Every row gives one point. Each copy is the shape, with its points in the same order, stretched, turned, moved and blurred by noise. Some copies are also mirrored. Which?
In the rows, 128 means zero.

Shape, 5 rows:
[[ 64 134]
 [120 143]
 [117 116]
 [103 222]
 [159  95]]
Copy 1, 5 rows:
[[ 84  75]
 [133 119]
 [112 124]
 [178  77]
 [129 184]]
Copy 1 is: mirrored
Copy 2, 5 rows:
[[177  70]
 [156 134]
 [126 119]
 [236 145]
 [ 90 153]]
Copy 2 is: mirrored
Copy 3 (5 x 2):
[[ 61 101]
 [113 107]
 [102 133]
 [119  28]
 [133 161]]
Copy 3 is: mirrored

Shape, 9 rows:
[[163 157 159 116]
 [125 102 102 155]
 [ 67 109 116 152]
 [108 118 136 149]
 [192 205 138  98]
 [178 147 220 140]
 [172 125 134  75]
 [169 140 117 118]
 [108 107 107 122]]
Copy 1 (9 x 4):
[[158 113 151 141]
 [ 81 128  89 145]
 [ 42 121 134 137]
 [ 88 109 134 145]
 [201 155 183 118]
 [169  75 153 190]
 [163  97 129  93]
 [148 131 129 121]
 [ 81 115 114 107]]
Copy 1 is: only turned
Copy 2, 9 rows:
[[173 117 177 164]
 [111  91  99 125]
 [ 80 158 111 105]
 [109 140 116 136]
 [249 103 181 142]
 [169 136 196 234]
 [156  71 196 124]
 [168  82 154 134]
 [ 99 107 143 100]]
Copy 2 is: only turned

Shape (14 x 8):
[[100 107 131 132 132 133 144 109]
 [158 159  92 125 143  72  95  94]
 [120 138  87  90 124 151 137  97]
 [120 175 161 181 134 161 165  90]
 [127 179  55 102  89 126 112 110]
 [ 90 140 112 179 130 134  76 134]
 [151 132  81 150 167 156 105 179]
 [ 68 107 100 174 100  73 177 192]
 [165 100 124 108  87 149 178 124]
 [ 64 135 112  98 143 141 110  95]
 [141 181 142  88 173  98  80 142]
 [135 129 140 111 109  96 109 160]
 [151 154 151 122 141  79 155 110]
 [142 129 121  90  81 137 171 156]]
Copy 1, 14 rows:
[[110 111 160 157 103 120 147 128]
 [138 106  78 159 150  95  85  95]
 [103 120 112 100  92 127 150  95]
 [119 135 179 182 141 188 141  77]
 [128 155  44 117  89 129 136  99]
 [138 164 107 154 103 141  84 151]
 [106 107  78 117 143 146 122 197]
 [110 155  91 249 118 108 179 196]
 [156  78 119 141 107 141 210 131]
 [ 89 151 138 104  99  99 114  97]
 [144 140  94  92 218  88 104 106]
 [174 127  98 144 159  90 150 146]
 [146 101 134 175 187 100 145  83]
 [155 119  98 133 130 134 219 141]]
Copy 1 is: only turned
Copy 2 (14 x 8):
[[101 115 149 113 147 119 164 142]
 [101 116 156  84 126 105  62 108]
 [104 132 132  74 126 166 152 125]
 [ 95 193 179 149 145 146 147 112]
 [105 158 102  75  84 147 106 121]
 [ 79 145 134 143 133 113  91 200]
 [132 125 106 140 179 171  79 169]
 [155 137  72 133 149  42 165 143]
 [126  94 104 136 122 162 185  82]
 [ 96 131 166  66 124 130 155 180]
 [162 104 189  88 110 136  74 164]
 [150  83 131 129  97 112 124 151]
 [145 114 174 107 127 102 127  84]
 [163 110  97 120  96 153 182 104]]
Copy 2 is: only turned
Copy 3 (14 x 8):
[[ 82 124 116 124 117 124 132  81]
 [171 142 139 161 124  86  65 117]
 [119 144 100  86 143 106 116  87]
 [121 140 136  93  62 195 124 102]
 [139 171  91  87 124  66  88 140]
 [ 54 113 114 108  91 108  49 149]
 [105  87  62 119 145 135  62 146]
 [ 51 189  74 182 133 124 134 164]
 [147 129  72 124 126 123 191 119]
 [ 59 148 138  89 146 101 100  73]
 [138 108 181 124 178 134  45 122]
 [118 118 130 148 155 102 115 159]
 [161 139 161 164 126 156 129 105]
 [147 152  88 105 158 119 179 151]]
Copy 3 is: only turned
Copy 4 (14 x 8):
[[144 143 150 138 133 149 142 100]
 [110 130  89  78 141  80 107  87]
 [ 79 147 103 130 131 158 157 100]
 [185 177 122 163 185 118 200 142]
 [ 66 193  75 115 122 126 119 116]
 [163 168 159 117 178 131  79 136]
 [156  89  98 105 145 156  96 174]
 [230 188 123 138  55 154  76 122]
 [103 135 124 169  81 128 168 147]
 [106 164 147 106 154 175 140  75]
 [119 114 111  23 125 115 137 137]
 [129 144 144  82  81 112 108 150]
 [154 134 105  94 106  90 165 110]
 [106 162 113 135  54 145 160 162]]
Copy 4 is: mirrored
